Every row gives one point. Examples show where two turns around zero, p and q, send a point. Write where each new point lands after one turn and then the other. Backwards means that the second turn is done in reverse. Each puzzle has new turns, and all numbers are rounded.
In the rows, zero is written as 128.

Turn p:
[119 106] => [132 105]
[104 152] => [ 95 136]
[136 128] => [135 132]
[134 181] => [106 176]
[147  73] => [173  91]
Turn q:
[113  93] => [ 98 105]
[144 196] => [175 179]
[147  99] => [130  93]
[116 140] => [123 144]
[120 112] => [113 118]
Where do these land?
p, then q: [174 152] => [173 153]
q, then p backwards: [103  96] => [ 88 134]
q, then p: [107 137] => [107 136]

Turn p:
[153 149 137 144] => [158 142 144 121]
[137 129 113  93] => [113 139 106 101]
[114  68 162 153] => [130  57 139 147]
[102 117 157 130] => [108 105 153 137]
[133 177  70 119] => [130 197  96 134]
Turn q:
[147 123 118 163] => [138 144 129 165]
[113 197 122 105] => [ 76 163 113  90]
[140 115 105 118] => [145 125 103 130]
[164 105 126 160] => [163 142 135 165]
[ 53 114 158 110] => [ 88  65 156 103]
[151 114 140 112] => [158 130 133 114]
Where do these land?
q, then p: [140 142  78 105] => [125 164  84 139]
p, then q: [140  79 109 141] => [159 113  97 159]
q, then p: [112 152 106 146] => [114 140 129 164]
q, then p backwards: [122  91 142 106] => [154 101 152 138]
p, then q: [139 134 158 178] => [165 150 168 139]
p, then q: [115 170 175  91] => [100 116 168  73]

Turn p:
[108 161  96 112 118 121 150 129] => [107 152 104 136 108 112 159 119]
[122 105 108 148 120 130 157 114] => [130  89 118 127 117 125 154 126]
[ 68 148 118 168 107 122 103 145] => [ 71 122 157 180 132 122 141 120]
[ 79 111 187 116 135 155  78 109] => [ 82 124 170 103 160 167  85  96]
[131 148  82 127 136 160 119 108] => [117 122  84 145 106 112 108 105]
[161  76 147 113 143 196 159 164] => [141  98  92  91 119 186 100 187]
[144  80 131 114 121  87 120 126] => [151 112 165  92 124  99 129 145]
[142 150 100 142 121  48 127 145] => [153 153 152 156 131  63 165 142]
[204 155 134 116 109 115 153 124] => [204 162 115 132 102 134 136 132]
[121 144 177 124 168 145 114 116] => [125 145 125 118 179 159 103 109]
Turn q:
[122 143 124 130 150 143 128 171] => [128 138 127 132 125 142 143 176]
[161  92 125 136  67 140 157  88] => [118  82  96 111 136 107 150  63]
[125 141 156  57 137 130 126 131] => [123 130 156  67 120 150 100 142]
[115 108 119 173 134 142 121 149] => [126 112 115 174 135 117 139 151]
[158 132 131 176 128 136 173  95] => [148 120 120 149 160 142 175  83]
[188  83 103 162 116 133 135 120] => [164 104  69 136 150  98 148 105]
[151 122 148 136  80 160 112 111] => [124  82 100 126 101 146 128  97]
[ 72 125 151  99 170 105 113 140] => [119 142 188 129 135 124  86 167]
[ 98 174 145 105 158  70  97 151] => [144 183 185 127  88 127 101 156]
[ 70 166 109  95 147  94 129 167] => [ 93 186 172 119 109 116 124 174]
[148 123  96 139 122 157 117  84] => [120 130  80 139 148 142 114  93]
Where do these land?
q, then p: [107  83 146  91 164 129 123 152] => [120 149 155 108 158 118  94 176]
p, then q: [ 91 140 128  92 134 122 103 135] => [102 152 167 131 112 141 108 130]
p, then q: [166 147  87 108  80 173 175 152] => [ 81 122  67 119  88 111 182 116]
q, then p: [166 164 115 155 165 107  98  86] => [171 137  93 177 118 129  96  89]
q, then p: [161 123 113 173 113  97 145 132] => [175 118 115 138 124 109 170 119]
p, then q: [105  84 153  89 124 149 153  87] => [ 90 107 127  70 154 136  91 122]
q, then p backwards: [106 100 117 103 150  90 102 146] => [150 115 112 109 142 105  82 157]
q, then p backwards: [ 95 168 135 166 151 102 168 153] => [110 157 154 148  89  78 141 163]
p, then q: [107 107 139 160 109 163  98 123] => [117  79 128 161 132 129  98 131]
q, then p: [177 163 146 142  89 147 114 114] => [143  98 106 121  66 142 128 102]
